Each row is a point. The last column is the point's height on a tilted bowl or saddle (a function of degree 2), plus a little noise. Count its main directions that bend up, bend down and stay straight.

Points (18 x 4)
| -.12 | -.08 | -.14 | -.08 |
| -.63 |  .11 |  .41 | -.65 |
|  .30 |  .43 |  .38 | -.25 |
|  .31 |  .50 |  .56 | -.43 |
| -.17 | -.12 |  .15 | -.13 |
|  .17 | -.20 |  .07 | -.16 |
| -.12 |  .15 |  .17 | -.09 |
|  .09 |  .13 |  .05 | -.04 |
|  .10 |  .17 |  .33 | -.13 |
| -.24 | -.03 | -.13 | -.11 |
|  .08 | -.08 | -.52 | -.25 |
| -.29 |  .80 |  .17 | -.60 |
| -.12 |  .19 | -.01 | -.06 |
|  .45 |  .01 | -.17 | -.24 |
| -.38 | -.05 | -.03 | -.19 |
|  .63 |  .30 |  .04 | -.35 |
|  .26 | -.14 | -.20 | -.18 |
|  .20 |  .09 | -.06 | -.06 |
Directions: 0 up, 3 down, 0 straight

Points (18 x 4)
| -.10 |  .13 |  .03 |  .04 |
| -.39 |  .13 | -.01 |  .22 |
| -.16 |  .47 |  .07 |  .20 |
|  .02 |  .19 | -.53 | -.03 |
| -.13 | -.09 | -.48 |  .26 |
|  .38 |  .02 |  .17 | -.33 |
| -.23 |  .14 |  .18 |  .13 |
| -.57 | -.64 |  .06 |  .23 |
| -.12 |  .13 |  .34 |  .07 |
| -.02 | -.14 |  .18 | -.14 |
| -.01 | -.45 |  .38 | -.50 |
| -.02 |  .03 |  .11 | -.04 |
| -.27 |  .17 |  .13 |  .18 |
|  .53 | -.22 |  .42 | -.78 |
|  .10 | -.03 | -.24 | -.01 |
|  .09 |  .20 | -.17 | -.06 |
|  .26 |  .71 | -.30 | -.29 |
| -.45 |  .25 |  .13 |  .31 |
Directions: 1 up, 1 down, 1 straight

Points (15 x 4)
| -.22 |  .05 |  .23 | -.21 |
| -.16 |  .94 | -.12 |  .71 |
|  .10 |  .57 | -.01 |  .30 |
| -.14 |  .15 | -.29 | -.06 |
| -.03 | -.10 | -.02 | -.16 |
| -.14 | -.01 |  .06 | -.16 |
| -.01 | -.26 | -.03 | -.19 |
| -.11 | -.02 | -.26 | -.15 |
|  .20 | -.04 | -.02 | -.09 |
| -.06 |  .02 |  .71 | -.40 |
|  .45 | -.15 | -.39 | -.23 |
|  .09 | -.12 | -.19 | -.19 |
| -.15 | -.22 |  .00 | -.21 |
| -.30 | -.31 | -.02 | -.18 |
| -.24 | -.33 | -.57 | -.33 |
Directions: 2 up, 1 down, 0 straight

Points (21 x 5)
| -.15 |  .29 | -.19 |  .42 | -.22 |
| -.34 |  .66 |  .04 |  .19 | -.48 |
|  .28 |  .58 | -.26 | -.02 | -.45 |
| -.11 |  .21 | -.18 |  .19 | -.10 |
|  .58 |  .33 | -.24 | -.22 | -.74 |
|  .09 | -.02 |  .21 | -.02 | -.09 |
| -.25 | -.14 | -.80 | -.13 |  .12 |
| -.16 | -.07 | -.09 | -.15 |  .08 |
| -.02 | -.23 | -.23 |  .09 |  .08 |
|  .13 |  .28 | -.07 | -.19 | -.25 |
|  .07 | -.11 |  .11 |  .36 | -.07 |
| -.22 | -.17 |  .09 | -.30 |  .13 |
| -.29 | -.17 |  .17 |  .08 |  .08 |
|  .20 |  .56 | -.03 | -.08 | -.39 |
| -.18 |  .32 |  .03 |  .01 | -.15 |
| -.27 | -.53 |  .05 | -.02 |  .32 |
| -.71 | -.25 | -.01 |  .33 |  .02 |
| -.11 |  .25 | -.26 | -.10 | -.08 |
| -.67 |  .19 | -.35 |  .03 |  .05 |
| -.45 |  .59 |  .12 |  .11 | -.46 |
|  .06 | -.20 | -.25 | -.27 | -.09 |
Directions: 0 up, 1 down, 3 straight

Points (22 x 5)
|  .20 | -.23 |  .09 |  .18 |  .27 |
| -.35 |  .06 | -.25 | -.25 | -.45 |
|  .02 |  .33 |  .22 | -.46 | -.42 |
| -.17 |  .10 | -.18 | -.42 | -.45 |
| -.15 |  .07 | -.04 |  .02 | -.07 |
| -.13 |  .24 |  .17 | -.04 | -.14 |
|  .52 | -.24 | -.17 |  .21 |  .26 |
| -.24 |  .56 |  .17 |  .49 | -.26 |
| -.47 |  .24 |  .34 | -.03 | -.39 |
|  .50 |  .38 | -.19 |  .39 | -.12 |
|  .19 |  .23 |  .12 |  .06 |  .00 |
|  .07 |  .02 |  .23 |  .45 |  .14 |
|  .15 |  .21 |  .40 | -.42 | -.34 |
| -.37 | -.14 |  .10 | -.02 | -.15 |
|  .22 |  .10 | -.46 | -.26 | -.32 |
|  .36 |  .32 | -.12 |  .03 | -.11 |
| -.49 |  .47 |  .16 |  .37 | -.42 |
|  .06 | -.50 | -.15 | -.10 |  .22 |
| -.14 |  .15 |  .30 | -.30 | -.27 |
| -.34 |  .74 |  .43 |  .09 | -.42 |
|  .01 |  .24 |  .46 |  .05 | -.08 |
| -.25 | -.05 | -.11 | -.07 | -.14 |
Directions: 0 up, 3 down, 1 straight
